Rows are points. Each copy is the shape, with its points in the same order, stretched, turned, moved and blurred by noise. Some copies are also mirrored. Which?
(in the rows, 128 means zero)

Shape, 7 rows:
[[116 150 114]
 [166 128  93]
 [111  75 185]
 [148 172 131]
 [130 146  89]
 [173 152  79]
 [ 60 113 197]]
Copy 1:
[[109 148 140]
 [165 154 140]
 [ 98  61 173]
 [122 162 168]
 [130 156 122]
 [170 175 135]
 [ 41  72 166]]
Copy 1 is: only turned
Copy 2, 7 rows:
[[127 164 151]
 [145 139 189]
 [164  88  81]
 [158 186 153]
 [125 158 173]
 [150 155 208]
 [133 132  37]]
Copy 2 is: mirrored
Copy 3, 7 rows:
[[162 131  97]
 [101 123  83]
 [128 123 192]
 [135 172  88]
 [141 118  73]
 [103 133  58]
 [193 140 190]]
Copy 3 is: mirrored

Shape:
[[149 180 194 185]
 [ 74 139 110 104]
 [112 129 129 121]
 [126 195  53 194]
 [132 156 152 106]
 [108 129 136 111]
 [147 108 136 114]
 [111 137  67 106]
 [117 102 167 190]
 [173 113  97  80]]
Copy 1 (10 x 4):
[[ 66 146 236 148]
 [174 169 132 102]
 [134 138 151 116]
 [ 52 245 113 123]
 [125 139 183  87]
 [148 133 154 111]
 [117 101 144 110]
 [133 176  92  80]
 [108 120 168 195]
 [102 104 114  64]]
Copy 1 is: mirrored
Copy 2:
[[ 82  63  60 181]
 [ 67 167 169 141]
 [ 97 138 144 138]
 [119 181 125 241]
 [ 84 140 105 126]
 [ 88 139 141 132]
 [132 130 134 123]
 [117 203 167 151]
 [109  49 142 173]
 [154 185 134 108]]
Copy 2 is: mirrored
Copy 3:
[[142 130 203 177]
 [ 94 148 110  88]
 [121 133 117 107]
 [132 215  94 201]
 [140 147 155 107]
 [110 134 121 104]
 [159 113 119 104]
 [126 166  70 105]
 [127  74 135 167]
 [176 134  88  75]]
Copy 3 is: only turned
Copy 4 (10 x 4):
[[188 214 160 140]
 [ 68 141  89  99]
 [101 132 108 115]
 [ 96 188  63 226]
 [142 156  97  97]
 [106 136 107 102]
 [139 103 113 123]
 [ 73 116  52 145]
 [124 142 195 154]
 [133  77  55 128]]
Copy 4 is: only turned

Shape, 9 rows:
[[140  55 118 135]
 [124  11 152 184]
 [146 143 117  98]
 [ 42 123 105 128]
 [133 166 173  96]
 [115 136 104 113]
 [ 97 169 103 141]
 [ 51 126 102 114]
 [146 162 140  98]]
Copy 1, 9 rows:
[[210 112 131 105]
 [249 134 160 140]
 [117 113 114 110]
 [147 203 133  77]
 [ 92 120 166 145]
 [141 147 108  94]
 [106 199 100 131]
 [139 191 134  68]
 [ 99 116 142 128]]
Copy 1 is: mirrored
Copy 2:
[[185 110 141 109]
 [219  46 176 119]
 [113 179 118  99]
 [ 83  66  76 114]
 [ 82 173 169  85]
 [106 161 105 120]
 [ 98 126 105 146]
 [105  86  88 106]
 [ 93 186 128 104]]
Copy 2 is: only turned
Copy 3, 9 rows:
[[166  93 151  97]
 [162  20 172 108]
 [144 167 144 118]
 [ 88 106  84 120]
 [102 171 172 143]
 [136 149 117 116]
 [120 142 101 158]
 [ 94 119  93 112]
 [126 178 154 131]]
Copy 3 is: only turned

Shape, 9 rows:
[[ 99  80 140 154 146  83]
 [111 178  81 120 178  78]
 [100  79 162 113  61 104]
 [114  86  76 114 160  83]
 [ 84  93 169  77 126  94]
 [174 209  84  99 128 162]
 [173 149  89 132 159 106]
 [131  73 161 100 167 114]
 [104  96 107 157  95 166]]
Copy 1:
[[ 80 103 108 102 161  70]
 [ 99 188  35 123 143 100]
 [ 56 117 183 125 141 139]
 [ 97 112  44  93 140 110]
 [ 43 151 145  63 118 118]
 [150 222 111 140 128 156]
 [132 170  67 104 170 116]
 [ 97 136 124  29 132 109]
 [137 108 146 162 115 110]]
Copy 1 is: mirrored
Copy 2, 9 rows:
[[121  90 100 168 131  95]
 [133 152  95  76 167  66]
 [144 125  92 193  55 112]
 [126  84  65 108 129 102]
 [136 103 128 144  69  65]
 [188 196 106  52 125 134]
 [180 133  93  88 162 113]
 [160  77 141 128  99  90]
 [108 139  90 159  96 185]]
Copy 2 is: only turned
Copy 3 (9 x 6):
[[135 132 112  96 175  83]
 [139 180 131 211 198 130]
 [121  83 105  97  83  83]
 [125  95 158 152 205 114]
 [ 76 125 136 120 121  63]
 [158 167 173 199  99 212]
 [181 155 178 163 162 152]
 [106 140 182  88 151  93]
 [127  99  94  91 125 175]]
Copy 3 is: mirrored

Shape (10 x 6):
[[174 129 140 101 203 145]
 [ 81 208 100 138 102  82]
 [182  99 125  94 174  74]
 [137 178  67 128 140  88]
 [121 116 100 113 158 162]
 [142 110 164 143 108 154]
 [ 83 109 129 117 106 176]
 [169 114 152  88 180  87]
 [186 142 107 109 135  87]
 [ 68 159  89 191 106 111]]
Copy 1, 10 rows:
[[193 117 158  70 174 150]
 [ 93 215 135 185 139  92]
 [197 129 127  86 176  85]
 [163 199 109 166 167  95]
 [147 121 105 126 169 168]
 [122  93 139 108 104 154]
 [ 76  94 111 126 154 170]
 [171 113 153  67 179  95]
 [174 171 109  98 126  98]
 [110 167 112 219 130 133]]
Copy 1 is: only turned
Copy 2, 10 rows:
[[120 114 170  71 227 172]
 [137 209 136 145  78  99]
 [127  93 172  66 202  80]
 [142 198 132  96 153  73]
 [105 130  93  79 173 157]
 [160  75 123  95 123 181]
 [104 112  78  84 110 185]
 [126  92 187  81 200 114]
 [170 137 163  63 164  94]
 [146 162  72 173  91 104]]
Copy 2 is: only turned
Copy 3, 10 rows:
[[130 124 142 101 168 185]
 [ 41 169 101 125 104  75]
 [163  82 119  75 173 130]
 [ 73 146  73 113 150 124]
 [ 98 124 124 113  97 194]
 [156 130 145 166  94 147]
 [102 133 140 137  35 170]
 [147 101 146  72 170 129]
 [149 137  90  93 172 124]
 [ 42 120  95 190  75 106]]
Copy 3 is: only turned

Shape:
[[177 174  80 149 178  95 114 133]
 [ 79 168 105  37 103 120 150 107]
 [138 125 140 139  56 124  66 101]
 [166 100 112 172 151 166 112 164]
 [ 50 171 101 129 119  96 118 126]
 [121 135 157 120 148 213 104 104]
 [111 124 138 107 166 170 118 149]
 [185 125 139 193  76 150 208  95]
 [146  99 160 144 103 157 136 108]
 [137 111 186 164 170 171  51 121]
 [167 125  61 126 131 134 194 147]
 [141 173 119 116 141 193 182 100]
 [154  92 117 152 139 200 107  68]
 [106 163 120 134 212 129 141  72]]
Copy 1 (14 x 8):
[[ 63 173 158 121 179  95 138 177]
 [115 154  60  68  73 166 128 156]
 [134 173 145 184  92 146  91 125]
 [ 80  97 185 146 155 166 134 136]
 [ 86 124  51 136 128 144 115 185]
 [117 100 102  97 147 171  90  68]
 [ 96  85 116  93 121 168 115 122]
 [131 179 170 165 165 224 190 163]
 [138 131 148 145 131 177 142 112]
 [127  86 138 141 172 117  85  83]
 [ 64 149 149 109 131 188 202 184]
 [ 96 152 107  67 164 195 144 118]
 [ 83 135 128 143 170 159 150  55]
 [ 89 131  69 105 219 113 162 128]]
Copy 1 is: mirrored
Copy 2, 14 rows:
[[104 150  56 134 188 147 138 155]
 [ 59 128 126  63  29 184 141 148]
 [181 143  92  94  94 140  77 139]
 [146 137 132 120 206 136  98 117]
 [ 84 132 130 151  82 153 106 169]
 [ 98 186 142  79 115 151  79  61]
 [ 94 163 155  87 136 139 102 112]
 [193 101  98 157 143 167 155  70]
 [166 131 130 108 121 128 117  91]
 [141 199 126  99 155  79  65  86]
 [113  79 109 112 164 185 156 129]
 [ 76 149 111 103 116 195 142  62]
 [118 133 100  82 138 136  57  47]
 [ 44 162  82 131 121 119 120  88]]
Copy 2 is: only turned
Copy 3 (14 x 8):
[[151 189  68 173 134 180 130 144]
 [125 167  90  64 107  66 185 149]
 [143  80 106 130  49 107  75 137]
 [102 111  96 202 175 126  95 118]
 [ 90 168  95  98  70 141 155 111]
 [122 150 127 158 147  34 119  72]
 [100 148 132 160 159  78 145 118]
 [159  64  20 180 141  91 173  86]
 [143  74 110 162 129  81 131 103]
 [144 126 176 201 132 104  91  81]
 [109 127  29 145 184 124 161 144]
 [131 171  47 153 158  46 177  88]
 [154 119  87 141 166  82  89  66]
 [150 213 119 125 157 143 177  77]]
Copy 3 is: mirrored
Copy 4 (14 x 8):
[[188 166  95 153 181  56 158 107]
 [ 51 137 126 112 172 153 160  52]
 [134 172  74  60 111 169 111  85]
 [174 119 112 141 117 123 158 173]
 [ 78 146  56 168 150 121 121  73]
 [166  70 127 113 141 192 104 103]
 [130  88 132 126 153 143 128 135]
 [166 181 164 186  71 199 174 107]
 [136 136 147 116  93 178 124 119]
 [191  93 108  99 130 138  50 137]
 [127 152 147 174 124 117 236 132]
 [159 106 154 166 152 189 168  80]
 [199  84 128 116  84 160 136  90]
 [168 100 131 191 151  90 103  60]]
Copy 4 is: only turned

Shape, 14 rows:
[[115 120 133 149 106 116 123  82  88]
 [ 87 181 154  94 186 129 147 104 152]
 [ 94 102 155 161 140 118 186 117 121]
 [131 153 119  82 197 128 154 122 148]
 [101  76 145 152  98 157 141 104 125]
 [ 93 136  91 201 112 150  87 180  93]
 [138 152 132  73 206  69 134 132 162]
 [100 163 104 201 132 157  62 149  91]
 [ 97 119 196 133 119 129 120 140 104]
 [117 121 154 169 130 100 168  82 143]
 [114 134 117 236 145 156  44 158 112]
 [136 105 158 161 142 160 134 106 109]
 [154 181 147 113 172 119 162 137 118]
 [145 183 142  88 149 115 147 133 189]]
Copy 1:
[[125 119 135 159  80 118 138 107 111]
 [152 205 109  95 123 134 153 101 185]
 [129 131 173 108 135  98 152 122 163]
 [157 178  89 124 168 133 152 107 194]
 [109  99 174 138 123 146 159  95 111]
 [ 71 172 125 174 122 143  65 111  79]
 [170 158  96 129 149 137 131 133 223]
 [ 97 191 131 169 110 138  40  89  71]
 [112 119 141  94 104 139 108 105 116]
 [152 145 177 118  94 122 150 131 159]
 [103 170 163 179 112 153   7  77  71]
 [133 120 173 130 143 133 124  74 109]
 [174 186 103  97 166 115 123 132 153]
 [171 180 124 117 151 181 143 146 169]]
Copy 1 is: only turned
Copy 2:
[[134 157 129 115  59 104 180 114 122]
 [125 132 160 143 157  97 175 173 194]
 [138 101  99 135 100 108 191  83 171]
 [173 136 166 113 171 123 132 150 178]
 [127 104 140 155  80 135 184  76 119]
 [ 68 109  87 106 121 114 129 134  50]
 [169 130 144 125 150  63 117 126 192]
 [ 86 138 100 111 137 100 149 166  34]
 [118  55 130 134  80  88 182 133 129]
 [156 133  94 149  79  76 189  92 153]
 [ 93 103 101 139 147  82 161 135  17]
 [147  88 134 128 118 121 188 114 105]
 [169 100 124 106 131 109 141 180 149]
 [171 123 132 164 122  94 112 177 164]]
Copy 2 is: only turned

Shape (15 x 9):
[[146 137 146 117 136  63 158 158  99]
 [ 95 168 180 159  70 139 130  76 117]
 [123 190 149 139 108 102 142  89 111]
 [148 128  83 123 145  82 121 155  79]
 [125 146 153 201 124 102 117  75 122]
 [154 108  76  98 160  65 109 111  97]
 [109 103  88  96 191 101  80 173 141]
 [128  81  97  71 202  95 127 135 189]
 [ 92 111  90 116  75 133 122 124 213]
 [160 112  52  70 199 134 123 143 160]
 [138 107 147 109 113 161  93 121 167]
 [127  63  96  57 131 121  85 107 180]
 [ 53 196 187 151 104 116 118  62 113]
 [159 176 118 105 149  58  83 142 135]
 [171 156 121 147 117  46 125 143 118]]
Copy 1 (15 x 9):
[[135 185 160 130 171 111 121 178  81]
 [ 86 103 178 137  84 177 127 103  58]
 [112 175 153 150 113 163 117 105  65]
 [180 169 127 173 142  93  94 167  90]
 [ 94 117 159 203 151 171 121 107  96]
 [186 183 131 162 157  81  73 131 117]
 [167 132  80 133 197 106  56 154 112]
 [149 173  92 100 216  99  84 115 166]
 [ 93 116 117 116  86 129  77 136 175]
 [205 176  66 121 164 111  97 121 154]
 [145  95 153 103 130 167 107 127 126]
 [168 124 124  85 140  95  58 105 167]
 [ 67 122 155 142 117 176  91  76  28]
 [154 207 132 155 169 166  55 146  88]
 [131 202 160 183 154 148  91 181 114]]
Copy 1 is: only turned
Copy 2 (15 x 9):
[[128 146  99  67 119  99 172 146  85]
 [122  85 137 175  60 109 146 105  46]
 [133 146 119 138  90 107 150 104  43]
 [102 170  77  99 181  98 134 131  78]
 [138 134 139 177 118  60 150 110  65]
 [112 188  66  94 172  92 136  88 115]
 [ 54 195 138  91 195 134 150 100 139]
 [ 90 208 130  92 151 138 173  79 204]
 [ 51 140  93 170  78 140 109 114 171]
 [131 229 101 103 179 167 124  77 155]
 [111 126 149 124  94 137 115  92 137]
 [ 72 148  99  97 126 131 127  52 192]
 [ 75 118 152 170  73 112 183  82  27]
 [ 91 208 126  71 117  92 111 103  73]
 [124 171  95  95 112  65 125 151  77]]
Copy 2 is: only turned
